Each row is a point. The last column is the point's height on a tilted bowl or saddle (a function of degree 2), plus a little noise. Count its main directions that bend up, bend down and stay straight.

Points (15 x 4):
| -.29 | -.21 |  .28 |  .25 |
| -.28 | -.14 | -.02 |  .17 |
|  .37 |  .26 |  .26 |  .32 |
| -.94 | -.39 | -.01 |  .74 |
|  .06 | -.36 |  .19 |  .18 |
| -.01 |  .27 |  .00 |  .21 |
| -.28 |  .13 |  .22 |  .24 |
|  .15 | -.13 |  .27 |  .16 |
|  .25 |  .04 |  .07 |  .17 |
| -.31 | -.13 | -.10 |  .18 |
| -.30 |  .24 |  .10 |  .25 |
|  .87 |  .29 | -.21 |  .77 |
| -.01 | -.08 | -.22 |  .15 |
|  .40 |  .21 | -.46 |  .45 |
| -.45 | -.35 |  .26 |  .36 |
Directions: 3 up, 0 down, 0 straight

Points (24 x 5):
| -.32 | -.03 | -.45 | -.29 | -.26 |
| -.05 | -.26 |  .19 |  .07 |  .00 |
| -.42 |  .08 | -.02 | -.18 | -.11 |
| -.20 |  .16 |  .25 |  .29 | -.22 |
| -.30 | -.21 | -.27 |  .20 |  .18 |
| -.06 |  .03 | -.15 | -.14 | -.04 |
|  .50 | -.59 |  .14 |  .13 |  .04 |
|  .20 |  .15 |  .10 | -.38 |  .09 |
| -.23 |  .24 |  .28 |  .41 | -.37 |
|  .37 | -.24 | -.42 |  .13 | -.31 |
| -.34 |  .03 | -.43 |  .17 |  .08 |
| -.18 | -.04 | -.11 | -.15 | -.05 |
|  .44 | -.94 |  .01 |  .53 | -.13 |
| -.09 | -.38 |  .19 | -.19 | -.10 |
| -.06 |  .04 |  .14 |  .02 | -.05 |
| -.28 | -.43 | -.49 | -.03 | -.02 |
| -.27 | -.16 | -.84 |  .02 | -.37 |
|  .33 | -.03 | -.26 |  .26 | -.21 |
| -.04 | -.10 |  .04 | -.12 | -.02 |
|  .19 | -.49 | -.28 | -.08 | -.13 |
|  .52 |  .23 |  .20 |  .27 | -.08 |
|  .00 | -.21 |  .06 |  .20 |  .02 |
| -.11 |  .02 | -.10 |  .44 | -.08 |
| -.20 | -.49 |  .76 | -.45 | -.94 |
Directions: 1 up, 2 down, 1 straight

Points (44 x 7):
|  .38 |  .09 |  .28 |  .44 |  .58 | -.43 |  .36 |
|  .10 | -.20 | -.19 | -.03 |  .21 | -.18 |  .07 |
|  .37 |  .10 |  .05 | -.09 |  .31 |  .26 | -.19 |
| -.08 |  .28 | -.07 | -.07 | -.08 |  .18 | -.05 |
|  .11 |  .13 |  .05 |  .07 |  .55 |  .14 |  .09 |
|  .20 | -.43 | -.07 | -.19 |  .11 | -.21 |  .17 |
| -.06 |  .19 | -.94 |  .05 |  .08 |  .04 |  .50 |
| -.06 | -.27 |  .15 | -.39 |  .33 |  .03 |  .10 |
|  .06 |  .47 |  .16 | -.11 |  .34 | -.20 |  .15 |
| -.10 |  .02 | -.41 |  .31 |  .69 | -.15 |  .33 |
| -.19 | -.12 | -.10 |  .69 | -.06 | -.35 |  .28 |
|  .28 |  .10 |  .13 | -.08 | -.21 | -.21 |  .04 |
| -.13 |  .39 |  .09 |  .16 |  .18 |  .20 |  .07 |
| -.16 | -.05 |  .20 |  .27 |  .01 | -.55 |  .28 |
|  .14 | -.27 |  .73 | -.61 | -.26 | -.03 |  .73 |
| -.30 |  .33 |  .20 |  .63 | -.04 |  .51 |  .43 |
|  .19 |  .43 | -.70 |  .08 | -.13 | -.16 |  .16 |
|  .29 |  .14 | -.01 | -.33 | -.15 |  .05 | -.18 |
|  .24 |  .05 | -.41 |  .03 | -.07 | -.14 |  .00 |
|  .19 |  .27 | -.39 | -.70 | -.43 |  .44 | -.24 |
| -.20 |  .30 |  .33 | -.33 | -.13 |  .34 |  .11 |
| -.16 | -.66 |  .06 |  .25 | -.48 | -.33 |  .37 |
|  .25 | -.17 |  .36 |  .32 | -.07 |  .02 |  .27 |
|  .32 |  .15 | -.41 | -.18 |  .19 |  .13 | -.15 |
| -.12 |  .04 | -.35 | -.17 |  .25 |  .03 | -.01 |
| -.26 |  .23 | -.44 | -.02 |  .27 | -.13 |  .07 |
| -.39 | -.05 |  .72 |  .35 | -.48 |  .62 |  .70 |
|  .01 | -.32 | -.01 | -.26 | -.25 |  .14 | -.08 |
| -.54 | -.34 |  .58 |  .20 |  .28 |  .39 |  .30 |
| -.04 |  .07 | -.14 |  .08 |  .55 |  .38 |  .15 |
|  .18 | -.18 |  .40 | -.19 | -.14 |  .01 |  .21 |
|  .44 |  .13 |  .39 | -.08 |  .37 | -.65 |  .57 |
|  .01 |  .12 |  .22 |  .24 |  .20 | -.33 |  .21 |
| -.12 |  .33 |  .00 |  .18 |  .21 | -.29 |  .09 |
| -.22 |  .53 |  .18 |  .12 | -.21 | -.19 |  .22 |
|  .38 |  .16 |  .10 | -.50 |  .20 | -.29 |  .12 |
| -.08 | -.15 | -.07 |  .24 |  .17 |  .08 |  .08 |
|  .08 |  .22 | -.04 | -.36 | -.24 |  .01 | -.07 |
|  .50 | -.27 |  .29 | -.39 | -.31 |  .32 | -.14 |
|  .32 |  .29 |  .09 |  .58 |  .20 | -.24 |  .04 |
| -.01 |  .34 | -.09 | -.45 |  .14 | -.52 |  .27 |
|  .54 |  .20 | -.33 |  .68 |  .65 |  .50 |  .16 |
|  .16 |  .13 |  .23 |  .14 |  .18 | -.86 |  .55 |
|  .26 |  .22 |  .72 | -.27 | -.13 | -.48 |  .94 |
Directions: 4 up, 1 down, 1 straight

Points (71 x 9):
|  .07 |  .22 | -.67 |  .45 |  .18 |  .08 |  .41 |  .06 | -.43 |
|  .05 |  .14 |  .07 | -.07 |  .24 | -.01 |  .41 |  .00 | -.31 |
| -.13 |  .01 |  .28 |  .05 | -.12 | -.22 |  .05 |  .51 | -.08 |
|  .14 | -.12 | -.11 |  .46 |  .05 | -.20 |  .01 |  .17 | -.44 |
|  .60 | -.25 |  .37 |  .21 |  .37 |  .22 | -.30 |  .04 | -.88 |
|  .23 |  .38 |  .11 | -.05 |  .24 |  .11 |  .26 | -.15 | -.33 |
|  .14 | -.04 |  .13 |  .21 |  .01 | -.45 | -.18 | -.27 | -.28 |
| -.22 |  .38 |  .30 |  .31 | -.04 |  .23 |  .12 | -.37 |  .01 |
|  .27 | -.52 |  .25 | -.09 | -.20 | -.06 | -.06 | -.27 | -.50 |
| -.30 |  .55 | -.44 |  .40 |  .13 |  .47 | -.09 |  .28 | -.17 |
| -.32 | -.40 | -.03 |  .08 | -.24 | -.30 | -.04 | -.51 | -.34 |
| -.37 | -.12 | -.08 | -.12 |  .00 |  .19 |  .43 |  .25 | -.19 |
|  .39 | -.14 |  .07 | -.07 |  .23 | -.14 | -.30 |  .11 | -.31 |
|  .20 |  .12 |  .27 | -.51 |  .04 | -.45 |  .07 | -.13 | -.15 |
|  .30 | -.71 |  .48 |  .26 | -.20 | -.18 | -.13 |  .07 | -.29 |
| -.28 | -.16 | -.50 |  .29 | -.10 |  .50 | -.01 |  .39 | -.28 |
| -.09 |  .24 | -.06 | -.02 | -.01 | -.69 |  .11 | -.64 | -.05 |
| -.18 |  .29 | -.07 |  .22 |  .12 |  .25 | -.15 |  .09 | -.17 |
| -.36 | -.01 |  .00 |  .27 | -.50 | -.85 |  .09 |  .31 | -.10 |
|  .01 | -.08 | -.10 |  .11 |  .11 |  .06 | -.25 |  .09 | -.31 |
|  .47 | -.24 | -.50 |  .53 | -.11 |  .17 |  .34 |  .11 | -.92 |
| -.33 | -.29 | -.94 |  .10 | -.25 | -.06 |  .44 |  .02 | -.02 |
| -.49 |  .35 |  .08 | -.01 |  .28 | -.05 | -.47 |  .21 |  .34 |
| -.74 | -.52 |  .47 | -.23 | -.20 | -.68 | -.17 |  .20 | -.06 |
|  .29 |  .38 | -.22 | -.30 | -.11 |  .15 |  .18 | -.47 | -.25 |
| -.18 | -.12 | -.05 |  .77 |  .67 |  .12 |  .61 |  .30 |  .02 |
| -.30 |  .26 |  .06 |  .18 |  .60 | -.33 | -.60 |  .01 |  .37 |
|  .16 |  .05 | -.25 |  .40 | -.20 | -.59 | -.42 |  .29 |  .17 |
| -.17 |  .16 |  .14 |  .28 | -.19 |  .31 | -.22 |  .09 | -.08 |
| -.33 | -.22 |  .24 |  .06 | -.51 | -.23 |  .03 | -.37 | -.34 |
|  .12 | -.11 | -.22 | -.41 | -.20 | -.32 | -.04 |  .35 |  .15 |
| -.13 | -.34 | -.33 |  .02 |  .18 |  .27 |  .07 |  .24 | -.17 |
|  .35 |  .06 |  .00 |  .06 | -.11 |  .22 | -.44 |  .11 | -.42 |
|  .12 |  .04 | -.16 | -.14 |  .07 | -.29 |  .18 | -.11 | -.30 |
| -.23 |  .08 | -.12 | -.49 |  .07 |  .12 | -.22 | -.30 | -.05 |
| -.29 |  .44 |  .00 | -.16 | -.22 | -.22 |  .13 | -.25 | -.17 |
| -.15 | -.42 |  .00 |  .19 |  .24 |  .34 | -.18 |  .28 |  .01 |
| -.10 | -.09 | -.15 | -.10 | -.17 |  .01 |  .09 |  .11 | -.29 |
|  .35 |  .40 | -.38 | -.32 | -.02 | -.55 |  .47 | -.07 |  .26 |
| -.12 |  .46 | -.54 |  .13 | -.10 |  .79 | -.18 |  .01 | -.05 |
|  .36 | -.03 | -.56 | -.15 |  .29 |  .34 |  .72 |  .25 |  .06 |
|  .15 | -.58 | -.17 |  .07 | -.25 |  .32 |  .36 |  .04 | -.27 |
|  .27 | -.14 | -.38 |  .21 | -.11 | -.25 | -.28 | -.06 | -.45 |
|  .30 | -.22 | -.04 |  .75 |  .07 | -.12 |  .46 | -.18 | -.58 |
|  .04 |  .05 |  .00 |  .24 |  .11 | -.23 | -.10 |  .33 | -.22 |
| -.18 |  .40 | -.17 |  .34 | -.18 | -.01 | -.02 |  .10 | -.28 |
| -.35 |  .34 |  .32 | -.26 | -.03 |  .32 |  .09 |  .50 |  .42 |
| -.19 |  .41 |  .22 |  .08 |  .29 | -.09 |  .09 |  .00 | -.09 |
|  .73 | -.03 |  .59 |  .08 |  .06 | -.11 | -.33 |  .14 | -.72 |
|  .04 | -.42 | -.29 |  .04 |  .24 | -.45 |  .18 |  .00 |  .07 |
| -.36 |  .10 | -.10 |  .43 |  .32 |  .07 | -.30 |  .12 | -.11 |
|  .36 |  .04 | -.02 |  .31 | -.39 |  .13 | -.01 |  .58 | -.54 |
|  .34 | -.06 | -.04 | -.04 |  .11 |  .05 |  .15 | -.46 | -.64 |
|  .30 |  .39 |  .09 |  .44 |  .09 |  .01 |  .05 | -.14 | -.60 |
| -.07 |  .53 | -.03 | -.22 | -.06 |  .26 | -.05 |  .36 |  .30 |
| -.20 | -.35 |  .33 |  .28 | -.23 | -.22 |  .26 | -.14 | -.26 |
| -.14 |  .12 | -.10 | -.15 |  .04 | -.47 |  .02 | -.06 | -.28 |
| -.59 | -.09 | -.44 |  .09 |  .21 | -.57 | -.01 |  .51 | -.41 |
|  .18 |  .14 |  .36 | -.23 | -.27 | -.09 | -.11 | -.11 | -.17 |
|  .00 |  .26 | -.04 | -.35 |  .18 | -.16 |  .30 |  .12 | -.23 |
|  .16 |  .16 |  .11 | -.26 |  .08 | -.10 | -.58 | -.18 |  .11 |
|  .37 |  .27 | -.47 |  .04 |  .24 | -.26 | -.17 | -.16 | -.27 |
|  .42 |  .10 | -.03 |  .26 |  .13 |  .58 |  .31 |  .55 | -.77 |
|  .08 | -.27 |  .39 |  .37 | -.16 |  .05 | -.55 |  .17 | -.03 |
|  .29 | -.07 |  .03 | -.43 | -.23 | -.28 |  .27 | -.31 | -.27 |
| -.46 | -.19 | -.05 |  .08 | -.10 |  .48 | -.65 |  .27 |  .66 |
|  .47 |  .12 | -.26 | -.02 | -.17 |  .23 | -.19 | -.11 | -.76 |
|  .18 | -.34 |  .57 |  .09 | -.31 |  .18 |  .34 | -.38 | -.53 |
| -.50 |  .02 | -.63 |  .15 |  .38 |  .59 | -.13 | -.38 | -.30 |
| -.42 |  .23 | -.05 | -.22 |  .18 | -.04 |  .15 |  .84 | -.14 |
|  .50 | -.21 |  .63 |  .08 |  .42 | -.33 | -.01 |  .24 | -.20 |
Directions: 4 up, 1 down, 3 straight
